Rows are points. To make a cloud, some directions were put in groups of two or more. Within a group, all points are equally far from the middle, so they leave a hole (a ring in 2 directions, a hollow ball in 3). The other directions are filled evenly. Then the cloud was stretched, turned, moved and blurred a little. How many holes are there, and how many directions does each take, smallest first?

Cloud:
[[-18.1   9.1]
 [ 15.3 -22.5]
 [ 28.0  -7.0]
 [ 22.8   6.1]
 [  2.0 -24.0]
 [ -2.2 -30.9]
 [ 25.0 -21.2]
 [ -1.6 -26.3]
 [ 11.2  10.5]
 [-26.2 -12.1]
 [ 11.6  -4.5]
 [ 24.7  -8.1]
 [ 21.3  13.7]]
Holes: 0

Cloud:
[[ -8.7  -1.9 -35.3]
 [ -3.6  42.3   2.7]
 [  0.8 -31.0  -7.4]
 [ 17.0  10.8   5.6]
 [-12.6 -12.1  -3.7]
 [-11.2 -28.1 -17.1]
 [-20.2  19.7 -19.6]
 [ -5.6   7.8 -10.9]
 [-35.8  10.9  -8.8]
 [-17.6  -7.8   9.8]
 [-11.2  -1.0 -30.5]
 [ -0.7  18.1  27.3]
 [  4.8  -4.9  18.2]
 [ -0.3   7.7  22.0]
 [-10.9  -3.2 -30.3]
 [-32.1 -14.7   2.0]
 [-24.9  21.9 -12.8]
 [-11.5  12.8  22.6]
 [-15.7  17.1 -12.9]
 [-10.4  17.1  37.2]]
Holes: 0

Cloud, 32 rows:
[[ 22.2   9.4   5.3  13.7]
 [ 10.3  25.6   3.9   9.0]
 [ 15.6  26.6   1.6 -14.5]
 [ 12.1  15.7   9.5   4.8]
 [ 16.2   0.3   9.3  12.9]
 [-12.7   5.7  -7.4  17.3]
 [-22.9  15.4  -6.7  20.0]
 [-19.9  22.8 -13.5  15.6]
 [-18.2 -24.1 -11.6  -8.0]
 [ -2.6   5.6   7.4   3.2]
 [ 15.5  30.8  14.9  -2.2]
 [ 22.7   4.8 -37.5  20.5]
 [ 25.5 -25.7   2.0  -1.9]
 [ 23.3   5.2  13.7 -17.5]
 [ 27.5   5.1  -6.1 -27.6]
 [ -4.8  21.9 -24.8  12.7]
 [ -0.3   8.6 -15.8   0.7]
 [ 24.5 -28.8   9.7  -0.2]
 [-24.3   6.2   7.7 -39.4]
 [ 23.9  11.9 -12.7 -18.0]
 [ 18.5  13.8  11.4  13.0]
 [-32.6  -1.5 -12.3  -7.4]
 [ 14.5 -10.1  -4.2 -18.6]
 [ -6.1  -3.2 -14.9   2.9]
 [ 19.1 -32.2   4.4 -23.7]
 [-23.9  18.1 -10.9 -10.4]
 [ 44.5  -2.3 -17.4  41.5]
 [ 17.7  44.0  -5.5  34.6]
 [ 11.9   1.3  -8.2  14.7]
 [ 40.7 -21.3   3.4  12.5]
 [ -4.0  15.2  -1.8  22.8]
 [ 19.7  -9.5 -17.4  30.4]]
Holes: 0

Cloud, 74 rows:
[[-28.0  -0.6 -10.7  -8.5  -0.5   8.3 -26.0 -23.6]
 [  4.6  23.9 -29.9 -18.6   9.5  -4.6  12.9  -3.3]
 [-10.1 -25.4   3.4  25.1  -6.0  -4.3  17.3 -12.8]
 [ 21.5 -12.1  -2.1   7.7  20.5  22.4 -13.5  27.1]
 [ -8.9  -7.8  19.0  -5.3 -24.3 -36.8  -2.7 -15.0]
 [ 28.1   9.3  34.1   3.2 -17.8  -8.9  14.4  29.5]
 [ 51.0  12.2 -13.6   9.1 -14.3 -20.2  -2.2   9.3]
 [-11.5  28.5  -1.9  36.4  17.5  -9.5 -10.9 -22.2]
 [ 17.2   3.6  20.0   2.0  23.3 -29.7  -1.1  19.3]
 [ -0.3   4.0   2.3  15.2 -18.4  41.6  13.8  10.0]
 [-34.3  21.2  10.3  30.2  -3.1  -3.0 -17.1 -11.9]
 [ -6.1   6.6  14.0  19.6  10.7  37.1   0.0   4.6]
 [  9.7  32.7  24.2   3.5 -31.6 -32.8  -0.7   4.7]
 [ 10.7  21.8 -17.7 -20.8  -4.4 -21.2  11.0  15.5]
 [ 13.4  11.6 -26.4  11.4   4.7  38.7 -10.5  13.0]
 [ 33.3   6.0  37.6  -9.1 -14.3 -13.2 -18.1  16.6]
 [  1.0  27.4 -15.8  24.3  -8.4   8.2  17.6 -10.7]
 [ 11.8   6.5 -19.1  49.5  -8.2  -8.8  10.8   9.6]
 [  3.9   1.3 -18.0  37.6 -17.5 -19.8   0.7  24.1]
 [-20.0  -3.8  16.7 -24.7  -4.8 -10.0  17.7   9.3]
 [-10.9  11.4 -10.2  -0.7  -7.0 -39.5  14.9  -3.8]
 [ 20.1  18.1 -19.3  22.1  32.2  14.6 -13.4  -3.1]
 [ 16.0  35.8   4.9  -3.8  -6.4 -21.6 -39.3 -13.3]
 [ -2.4  29.9 -42.9  12.1  -4.4  -5.9   0.4 -10.9]
 [  5.7  36.9 -16.1   0.6   2.4 -10.2  -8.6  15.6]
 [  4.3 -27.4  -3.7   1.7 -23.5  -6.1  -2.6  -9.5]
 [  7.3  18.7  20.3 -23.1 -24.8 -13.6  21.2  19.6]
 [-16.1  25.2  13.8   6.4 -22.2 -10.6   7.2  20.4]
 [  4.8  -5.6  -6.4  32.5 -10.1  22.5 -24.8   1.8]
 [-16.2  27.4  -6.6  17.5  11.9 -14.7 -15.7  14.4]
 [ -4.6  -8.9 -29.7  32.2  29.8   2.3  -1.2 -20.5]
 [ 32.1  -0.7   2.8   3.0  -3.4  -5.5  24.2 -28.0]
 [  6.0  -5.1  -2.7  19.8  30.5   7.5  11.3 -16.2]
 [-10.6  37.0  -4.4  34.0   9.6 -13.3  -9.7 -11.2]
 [ 23.2  17.5  10.9  25.4 -12.5  14.7  -1.4  -9.4]
 [ 30.5  -7.5  24.3   2.5   9.8   5.7  -4.4 -17.2]
 [ -0.2   4.3  -7.8  34.9  -9.1 -24.5 -13.1  26.7]
 [ -0.4  19.1   3.8 -27.6 -12.9   4.7  16.4 -11.9]
 [-14.1 -11.4   5.7 -10.3  -1.7 -19.3  23.4  18.0]
 [  8.8 -11.9 -13.1  27.3  20.5  14.6 -16.9  12.0]
 [ 17.2  30.7 -23.6  -8.3 -10.9 -40.3   1.4  -2.7]
 [ -8.2  28.2 -14.4   9.3 -16.8 -36.8  13.2  -4.4]
 [ 10.0  -3.7   7.2   1.5   0.7 -30.7 -31.7   2.0]
 [ 17.1   6.9  12.4   8.8  22.7   6.8   2.6 -28.5]
 [ -7.7  18.9  -6.6   9.2 -10.3 -17.6 -30.7  18.2]
 [ 21.8  13.9 -22.9  40.0   5.9   4.3   3.9   6.7]
 [ -1.6 -27.7  17.2  -7.3 -18.7   1.6  19.9   7.6]
 [ 29.9  -1.6 -35.1  15.8 -12.1  -4.8   4.6  -8.5]
 [ 38.8  -1.4  24.7  10.7  -4.4 -17.9 -22.4 -13.5]
 [ -8.7  27.6  -7.1   9.8 -14.6   4.4 -34.8  -7.5]
 [ -5.7  -5.1 -25.1  47.0  27.1   3.2 -13.8 -11.6]
 [  1.8  17.0  11.5   9.6  18.1 -38.5 -11.6   9.6]
 [  7.5 -22.6   2.1  10.7   6.9   8.2 -22.9  11.8]
 [-22.8  19.3 -15.4  18.1  -0.7  -7.3 -42.5  -8.4]
 [ 13.4 -28.6 -12.5  -7.0  19.6  20.2  -5.3   6.8]
 [ 23.3   7.9 -38.2  24.5   2.8  -5.8  18.7 -16.1]
 [ 17.1  12.3  23.4 -21.0 -39.3 -12.0   2.5  20.0]
 [ 11.5  38.6   9.9  -8.6  21.3  -0.5   0.7  19.2]
 [ 12.1  -8.6  -8.0  20.5   2.4  28.8 -19.8  17.4]
 [ 19.3 -16.2 -26.0  -3.1  -1.2  14.9  19.1  22.7]
 [ -7.2  26.5 -13.4  -1.8  -7.8 -23.8  17.7 -12.1]
 [ -7.1  11.8   2.9  49.5   8.6   2.5  -7.3 -22.1]
 [ 10.0   6.8  -2.8 -31.9 -24.7   2.9  -3.6  34.3]
 [ -8.1  26.3  -7.9   1.3 -27.0  14.9 -18.9  -3.3]
 [  2.9  19.0 -10.7 -18.4   3.2 -28.7  17.6  -0.2]
 [ -4.7  21.3  25.3 -10.7  21.9 -10.0  -2.9   9.4]
 [ 21.8  16.8  16.7   4.6   5.9  26.8 -12.6 -10.3]
 [  8.6  21.5  -4.9  13.4 -21.2  17.5  11.3 -14.9]
 [-21.6   1.2 -14.4  12.6   9.2  24.9 -34.0 -17.3]
 [ 21.9  12.8  29.3 -28.2  -1.1 -13.1 -28.8  13.2]
 [ 18.8 -10.4   4.3   9.4  -6.3  -4.8  17.1 -27.7]
 [-24.7  -7.1  33.3  -0.8  -6.0 -16.0  -9.8   8.3]
 [ -3.7  16.8  -4.0  12.0  -1.5 -21.3 -19.9  27.3]
 [-12.4  11.0 -17.7  16.1  32.6  -1.3   0.4 -24.3]]
Holes: 3 (2, 2, 2)
